Each row is a point. The ring and each string are closed loops that go straight from each point to the next, and from the last back to the first. Before rounding, they use only three directions, however many columns there are. Count how often each string passes through the ring. Passing back the other way cancels.
(in the rows, 128 means zero)

Ring:
[[138 173 157]
 [104 147 166]
 [ 91 111 156]
 [134  87 138]
 [174 116 129]
 [176 161 131]]
String (19 x 3):
[[ 80 154 186]
 [ 93 165 142]
 [113 157 128]
 [125 148 131]
 [139 146 152]
 [155 166 174]
 [165 190 180]
 [144 196 143]
 [130 184 132]
 [131 150 140]
 [142 141 172]
 [140 135 170]
 [116 145 187]
 [ 83 144 191]
 [ 75 139 153]
 [101 135 138]
 [126 132 143]
 [124 124 183]
 [101 131 199]]
Times through: 3

Ring:
[[144 133 169 120 127 149 167  87]
 [158 141 156 103 111 136 167 120]
 [152 137 134 101 104 121 153 150]
 [113 114  93 119 108  99 115 184]
 [ 87  99  86 133 116  93 102 183]
 [ 58  82 104 155 133 101 103 145]
 [ 71  91 132 156 142 121 121 108]
 [112 115 160 141 140 144 149  82]]
String:
[[142 129 194  96 100 126 201  98]
 [127 122 147 116 114 123 155 126]
 [142 132 132 119 122 134 141 129]
 [182 158 121 111 125 153 134 135]
 [159 140 133  88  91 112 161 166]
 [131 122 126  84  76  83 161 192]
 [114 114 119 113 104 100 138 166]
 [116 116 112 122 115 111 126 159]
 [137 132  85 130 130 129  99 165]
 [107 112  73 132 121 104  92 188]
 [ 39  69  70 137 102  53  92 217]
 [ 21  58  88 142 104  52 103 198]
 [ 32  66  83 155 123  74  90 179]
 [ 74  94  86 160 143 114  85 150]
 [108 114 108 145 140 131 109 132]
 [ 85  98 123 143 131 115 123 129]
 [ 25  61 147 156 128  90 136 113]
 [ 32  66 160 165 141 109 139  83]
 [100 109 147 160 158 154 128  73]
 [129 127 133 143 146 152 127 100]
 [110 113 141 132 127 126 142 116]
 [103 107 185 124 119 126 179  84]
 [130 123 212 112 117 141 204  60]
 [160 142 190 108 120 153 189  76]]
Times through: 0
String (28 x 8):
[[ 93 106 125 164 158 146 109  94]
 [ 64  87 141 166 151 129 122  88]
 [130 128 116 144 146 149 114 116]
 [104 110 134 140 134 129 131 115]
 [ 70  88 170 143 129 117 158  87]
 [ 91 101 185 144 138 139 167  61]
 [134 128 177 138 146 164 161  58]
 [138 129 202 122 131 156 190  52]
 [171 152 142 128 144 171 140  92]
 [151 139 134 126 134 150 136 113]
 [126 121 154 114 113 123 161 120]
 [140 127 179  93  94 117 193 118]
 [178 151 177  82  93 132 196 120]
 [176 153 139 106 119 148 151 125]
 [144 134 126 123 127 138 133 129]
 [121 119 140 117 113 118 149 133]
 [151 134 174  89  93 119 190 125]
 [178 151 180  87 101 140 194 108]
 [178 154 158 108 124 158 164 101]
 [146 136 126 129 135 148 129 119]
 [114 115 148 124 119 122 151 119]
 [118 116 187 122 122 135 181  78]
 [121 119 186 135 139 153 170  59]
 [129 126 149 145 150 159 136  80]
 [120 121 133 142 142 144 127 105]
 [ 93 103 141 141 132 124 136 110]
 [ 45  73 160 152 130 104 147  97]
 [ 46  76 149 167 148 120 129  85]]
Times through: 5
